Rows are points. Two turns around zero, p and q, are shown by what they do to some points. Where does a point land after both, in the order given? Backwards means that the second turn is done in reverse. Each puzzle has new turns, and all numbers are rounded.

Turn p:
[ 27 -21  34] -> [ 14 -30  35]
[-14  14 -39] -> [ -2  22 -38]
[-73  45  20] -> [-68  55  11]
[34 22  7] -> [34 14 18]
[ 25 -61 -22] -> [ 20 -61 -26]
Turn q:
[-59 -20  29] -> [-66 -20   1]
[35  5 10] -> [28  4 24]
[ 11  65 -43] -> [ 28  66 -33]
[ 13 -49   4] -> [ 10 -49   8]
Where do these land?
p, then q backwards: [ 25 -32 -59] -> [  7 -29 -65]
q, then p backwards: [-31 -42 -28] -> [-17 -49 -28]
p, then q: [-10  18   9] -> [-12  18   5]
p, then q: [-15  61   8] -> [-13  61  12]
q, then p backwards: [-8 46 53] -> [-26  48  45]
q, then p: [ 38 -50  17] -> [ 11 -59  26]

Turn p:
[  2 -13   4 -31   0 -17] -> [  0 -10   9 -27  -7 -22]
[  6 -20 -13  27  12   3] -> [  6 -25  -7  17  18  12]
[37 11 21 -2  5 37] -> [ 24   8  30   3 -20  38]
[-4 -8 -3 16 33 45] -> [-2 -6  2 -3 23 54]
[  5  17  -1 -12 -52   8] -> [  9  21 -21   3 -47  -8]
[-12  38 -26 -42  26 -48] -> [ 10  38   5 -35  37 -53]
[-34 -25  18  43 -24 -28] -> [-47 -26 -17  41  -5 -20]
Turn q:
[ -2 -18 -15  -8 -27  11] -> [  2  -8 -11   4 -35   5]
[-45   3  76  24  28 -11] -> [-43  19  69 -35  31  11]
[-52  -3 -23  -4  65 -29] -> [-55 -40 -20 -18  54   3]
[ 21  11 -12  19 -17  -5] -> [ 11  11  -2  29  -6 -16]
[ 22  20 -18 -32 -27  26] -> [ 32  24 -38  -3 -24   7]
[ 21 -14   3 -13   9  -6] -> [ 23 -16   2  -9   4  -6]
[ 20   8   1 -13 -39  -5] -> [ 21  19  -7  -1 -30 -22]
[ 16  -6 -12  27   9  18] -> [10 -7  5 33  7 16]
Where do these land?
p, then q: [  2  13 -16  14 -46   0] -> [ -3   7 -17  41 -15 -22]
q, then p: [ 30  15 -17  -5  23  -8] -> [ 28 -14  11   5  31  -2]
q, then p backwards: [-24 -16  58 -12  -1  60] -> [ 13  13  35 -34  25  68]
p, then q: [  1  -3 -13 -30  -2  -1] -> [ 15  -3 -18 -18  -5 -13]
p, then q: [ 20  12 -30  26  -4 -25] -> [ 13 -14   8  35  26 -22]
p, then q: [  1  33   0  19 -28 -51] -> [-24  11  12  29  20 -53]
p, then q: [-44 -17  20  -9  30  40] -> [-24   2 -18 -35  -6  55]
q, then p: [ 14 -35  -2  -3  26 -14] -> [ -1 -44  17 -11  -1   2]

Turn p:
[-8 28 14 -1 42 -4 -1 12] -> [-17  24  11   1  34  -7  25   9]
[-11 -50 -36  -4 -13 -26 -20  15] -> [  1 -54 -30  11   1 -22 -28  13]
[-15 -38  39  28  26  34  -2  30] -> [-10 -23  42  22  24  44  -4  35]
[-33   0 -30  -7 -32   2 -29  19] -> [-44 -21 -34   3 -16  -2 -22  -4]
[ 27  14  13 -28  32  18  14  -9] -> [ 18  20  16 -40  21   5  20   3]
[ 10  26  37 -23 -27 -28  46  -7] -> [ 17  31  18  -9 -52 -25  34  14]
[ 47  19 -36   1 -38 -25 -36 -47] -> [ 34  31 -41  -9 -16 -29 -51 -44]
[ -8   5   3  43 -13  27  38  23] -> [  1  -1  -2  34 -18  50  29   3]
[-10  -3  -4  -8  24   3 -12 -36] -> [ -2  -6  19 -12  22 -15  -5 -30]
Turn q:
[ 30 -13  59  40 -11  -7  30 -46] -> [ 56  -5  57  26  -9  30  32 -11]
[-35 -15 -16 -42 -23  -2  -7   8] -> [-43  -6  -5 -36 -16 -15  -2 -20]
[ -8  18 -18 -28   3  12 -23  20] -> [-22  19 -24 -23   6  -8 -22   7]
[-21  18  -6  54  30 -12 -45  28] -> [ -8  15 -21  66  -4 -13 -47   6]
[ 29   5  24   9  19 -33  15 -55] -> [ 52   3  40  11  26 -19  22 -16]
[  5  -9 -29 -15 -26 -10  12  41] -> [-15 -21 -28 -22 -29 -15   7  26]
[ 39  -1  32  20 -17   9  -1 -27] -> [ 51   8  19   1 -10  28   7  -8]
[-22  28  11  16  28  -4  -8  51] -> [-31  18   0  33   0  -7 -29  43]
[  1 -34 -11 -18  15  22   2   1] -> [-11 -32  -6 -19  20  16  -9  -7]
[-18   2 -46 -36 -18  26  25 -20] -> [-30   0 -32 -38  17   3  41 -21]
Where do these land?
p, then q: [-11   6  -4   8 -20 -18  28 -19] -> [ 20  -3   4   4 -22  -2  33 -11]
p, then q backwards: [-13  -6  25  -1 -10 -19  -5 -18] -> [-13  -2  21   0  -1 -31  -8   4]
p, then q: [  6 -11  76   6  30  30 -25 -50] -> [ 18  48  73  -2  10  28 -45   5]
p, then q: [ -1 -25   7  38 -48  29  -5  11] -> [  4   4 -28   5 -31  52 -18 -24]
q, then p backwards: [ -5  -8 -18  16  64 -23 -22  11] -> [ -7 -30 -13  24  22 -38 -48   4]
q, then p: [-11  -8 -51  -4 -29 -17 -33  16] -> [ -2 -26 -41   3 -19 -36 -18 -30]
q, then p: [ 20  20  19  47 -10  -3  10  -9] -> [ 27  30 -10  20 -10  37   3   4]
q, then p: [ 15 -15 -15   0 -12  33  43  30] -> [ -5 -43 -16 -18  -7  36  21  20]
q, then p: [ 18  12 -13 -37  -6   6   8 -30] -> [ 13   8   1 -39   7 -22  28  -3]
p, then q: [ 20   4 -28 -76  15 -15   5  44] -> [-38 -31 -20 -49  10 -51   3  38]
q, then p: [-39  31   3   2  27  -3  -5  15] -> [-39  13   3  35  16  -9  13  -4]

Turn p:
[ 50  76  24   0 -35 -14  11 -10  -4] -> [  6  76  36   0 -37  43  -4  -1  10]
[-28 -41 -10  19 -36  14  30  21  10] -> [ 12 -42  -3   6 -26 -27  43  25   6]
[-42  12 -18  49   3  40   7   4  -1] -> [-20 -29 -28  45  -5  26  39   6  -5]
[ -1 -42 -10  21  25 -37 -28  32  12] -> [  1 -16  13  19  52 -47  -3   2  23]
[24 25 37 14 -6 63 -1 10 18] -> [ 6 -5 13  8 -7 65 -6 50 -5]
[ 11  -2  24 -32  57   0  18  29 -10] -> [-44  12  -2 -28  27 -13 -30  34 -20]
[-29 -15  19 -10 -21  -8   5 -53  16] -> [ 18 -27  16 -32 -11  11  22 -41 -21]
[ 49  -2 -38 -17  23  17  18 -16  13] -> [  2  16 -41 -37   6  15 -15  11  42]
[ -9  36 -43 -46   0 -27 -33 -18   2] -> [-13  12 -11   3 -22  -6 -49 -61  18]
[-24 -47  15   2  -9 -48 -29   1 -55] -> [ 33   4   7  17  25 -66   3 -24 -48]
Turn q:
[-21  28   0  31  20  13  -9 -51 -32] -> [-25  32 -36  13  13 -34  -1 -37 -26]
[ 51  -3   5 -18 -29 -39   1  15   5] -> [ 52  -4  -1 -37 -24  13   7  15  21]
[ -4  22  -3 -34 -33  13 -12  17 -27] -> [ 14  44  19   6 -17  30   1  10 -17]
[-26  -5 -17  32 -30  17 -25  44  43] -> [-24 -31   3  43 -42  38 -24   1  23]
[-27  44  34  24  23 -37 -28  27  49] -> [ -7   5 -33  50  -7 -22 -10  33  69]
[ 31 -21 -46 -13  15 -15  51  47   6] -> [ -9 -45   4 -43   4  38  43  42  -4]
[-37  -2 -20 -22 -16  38   7 -41  14] -> [-33  20  30   4  27  22 -13 -46  -2]
[ 16 -22  16 -11  -4  23  44 -35 -39] -> [ 20   0  25 -20  25 -18  32 -33 -43]
[ 49 -13   1  19  32  35   9 -12  23] -> [ 22 -49 -28   0  42   7  -9 -12 -17]
[-31 -28  29  -9  22 -49 -38 -11 -42] -> [-10  28  18 -17 -22 -74 -27  27  -5]
Where do these land?
p, then q: [ 18  12  -2  53  39 -49  33   6  24] -> [-32   0  -3  30  53 -14  42  12  45]
q, then p: [-12 -41   8  -9 -12 -12   9  21 -27] -> [ 13  10  35  -7 -14 -23   2  16 -32]
p, then q backwards: [  0   3  30  -4  -3 -24 -40  35  -8] -> [-26 -23  37 -23   8  28 -22   0  -5]
p, then q backwards: [-21 -22  31 -42   5  54  50  -6   3] -> [ 33 -41 -58  11  16 -17   1  37 -32]
p, then q: [ 29  40  55 -13 -49 -37 -19 -35  10] -> [ 79  42  -7  36  26 -11   0 -30  -7]
p, then q: [ 35 -12 -11 -22  39   8  18  -5 -60] -> [-27  43 -33 -25  -4  33   0  44 -11]
p, then q: [-42  43 -33  16   4  36 -29 -44  -3] -> [-36 -15 -10  -1   5  13 -16 -72 -42]
p, then q: [-18 -19 -11   2  26  20 -19  21   3] -> [-29 -27  -1  -8 -12 -14 -20  16  -9]
q, then p: [ 14 -15 -16  37 -12  30 -10  -4  37] -> [ 42 -37 -28  -1  20   7   8 -11   1]
p, then q backwards: [ -5  10 -13  26 -19  11   4  -3 -31] -> [  4  34  13  20 -10   8   4  15 -18]
p, then q: [ 14 -38 -19 -16 -11  -3 -50 -36  68] -> [ 36 -42  14 -29  48  -7 -63 -15  16]
p, then q backwards: [-11  40 -21 -28  -7 -34  53  51 -16] -> [-71   3 -10  19  -2 -50 -22   3 -35]

Turn p:
[  8   4   6 -13   3  13  12  -8  -2  -4   2] -> [  6   6   9  -8  12   9  -2 -11  -5  -9   3]
[ -9 -26   4   0   6   2   4  -2  -7  -3   0] -> [ -5 -15   3   7   2  10   7   0  -6  -7 -18]
[-15   8   5  -8 -12  -4   3  -1  -9 -19 -15] -> [-10  11 -11  -7   0 -12 -11  -8   0 -17 -15]
[-18   0 -16   0   2 -25   2  -7  -1  10   3] -> [-10 -13 -11  -5  -6 -20  19  -4  -4  11  -1]
[-7  6 -9 11 12  1 -8 -4 14 -3 -1] -> [ -4  -8 -15   6   1   1   3   1  12   0  15]
[  5   8  12  63  -2  10   1  -2  -3   0 -13] -> [-22  27  -6  49   4  11  -2   5  21  15   4]
[ 14  -4  -1  -6   8   1 -12  -6 -10  -1  -8] -> [ 17  -4  -5   4   2   6 -10  -9  -3   7  -6]
[12  7  7 16 -6  8 -4 -9  1  4 11] -> [ 2 10 10 19 -1  1 -3 -2 -2  4 15]
[ 11 -17   9 -16 -15  -2   8  -4  10 -23 -12] -> [ 13   3  12  -6 -10   2  -1 -11  14 -26 -19]
[  2   1 -35 -16   7   1   3   2  -7  10  -9] -> [  7  -2 -20 -25  -9  11  11  -8 -10  14   1]
[  8   9   9 -10   7  -5   4   8   9   9  -2] -> [  6   0  10 -14  10  -4  -4   5  10   8   4]
[  3   1   4  -5  -9  12  -6  -4  10  11 -12] -> [ -5  -1   9  -6 -10   8 -15  -8   8   4   5]
[-16   2   4 -14  -2 -11  -7  36  -6   9  57] -> [  2 -13  14 -11   2 -23   9  52 -36  -5  12]
Turn q:
[ -3   3   2  -9   8  -8  -2  -5 -17  -3   2] -> [ -8   0  -3   4   1  -1   1  -4 -20  -5  -5]
[-12  30   9  -3 -13  -4  -8  -4  -9  -5  -2] -> [-20  16  -8  -3  -4  13 -14 -19  -4  -2   1]
[-10  -4  11  16   0   1   2  -2   5   2  18] -> [ -3   8  10  15   0 -11   4  -5   8   2  15]
[ 11  28  -2  -4  10  -6  -6 -11  11  -4   9] -> [ -9  16 -10 -22  10  -6   5 -12  -6  13   4]
[ -3  -3   7   2   7  -6  12  16  -1 -18  -9] -> [ -6  11   2   1  -2  -4   3  18   4 -18 -11]
[ -7  -6  13 -12   2  -6  -1  -6   7   5  11] -> [-11  -9  12  -1   0 -16  -4  -6  -4   1   4]
[ 15 -10 -76   1   5   5   2  19  10   7  20] -> [ 26 -27 -51  -8  15   2  15  36   5  14  31]
[-12   0 -22  -2 -12  32   3   1   2   1   0] -> [  6 -18  -6   0  11  26   1  -2  15  -9  18]
[ 17  -6  11  -2 -22 -10   7  -5 -13   9 -15] -> [  6  -5   5   0 -33   7   0  -5  -4   6 -18]
[-12  -2  -1  13   7  -7 -12 -11  -1   9  -3] -> [-2  3  1 18 12 -1 -4 -5 -2 15 -5]
[-15  -7   9   8   4  18  19 -10   8  10  -6] -> [-6 -6 27  8  7 13 11  2 12  3  4]
[  4  -8  14  -4   1  -5  -7  -4   8 -22  -9] -> [ -1   3   3  -5   3 -15   0  -7   8 -13 -21]
[ 36  -9  13  -1   2  -3 -12  -3 -17   5   0] -> [ 29   5   4  -6 -16 -10   3 -11 -21   2 -13]
[ -8  -6  12  -3   3   1   1  24   8   4 -15] -> [  0   2  15  -2   0   0 -19  19   7  -8  -6]
Where do these land?
p, then q backwards: [ -3 -15  10  -8   6 -11   3  35  -3   4   3] -> [  8 -12  -6  -8  17  -8  13  12  12   3 -26]
p, then q: [ 11  11 -21  28   6   5  -7 -13  -3  17 -10] -> [ 5 -4 -1  8  1 14  9 -6  4 29 29]
p, then q: [ -8   8 -12 -19  14  22   8  -1   6   1  -8] -> [  0 -22  -2 -11  19   1   5  -8 -10 -15  10]
p, then q: [ 20  11   4   7 -13 -23   1   6   9  -8 -14] -> [ -8  12  -5 -22 -10  -7  -6   1  12  24  -6]
p, then q: [ -1  -4 -10  -5  -4   1 -18  -4   8  13   6] -> [  9 -14  -2   9 -15  -7  -4  -7   1   0   8]
q, then p: [-14  -8   6   5   4  30  -6   2 -26   7 -16] -> [  7  10   0  29  15  26 -17  -1   1 -10   1]
p, then q: [-10   4  15   0 -12   2   5  17  10 -16   5] -> [-11  15  -7  -6   4  -9 -14   6   9 -18  -4]
q, then p: [  8  -1  12  10  -7  -7  14  -5  -7 -11  19] -> [ -9  19   7   1  -2 -18  14  -6  -1  -9   2]
p, then q: [ 16  -7   0  -4  16  19 -14   2   6 -24   6] -> [ 31   8  -9 -11   9  -7  13  -3   7 -14   2]
q, then p: [-24  -7 -12  -5   7 -18   4 -16   2   5  10] -> [-22 -17  -8  10   2   0  19   8  -5  10  -9]
p, then q: [  8  11   6  -7  15   7   1  -7  28   0 -13] -> [  2 -10   7 -16  18 -23   5  -9   8   5   9]
q, then p: [-17 -20  -9  -5 -15 -12  10  -8  -7  19  -1] -> [-19  -8   9  19 -20  11   7  11  -2   4 -13]
q, then p: [ 13  17  11   2 -17 -14  -1  -7 -24  -7  15] -> [ -8  21  -6   2 -14 -15   2 -23 -20  -4   6]
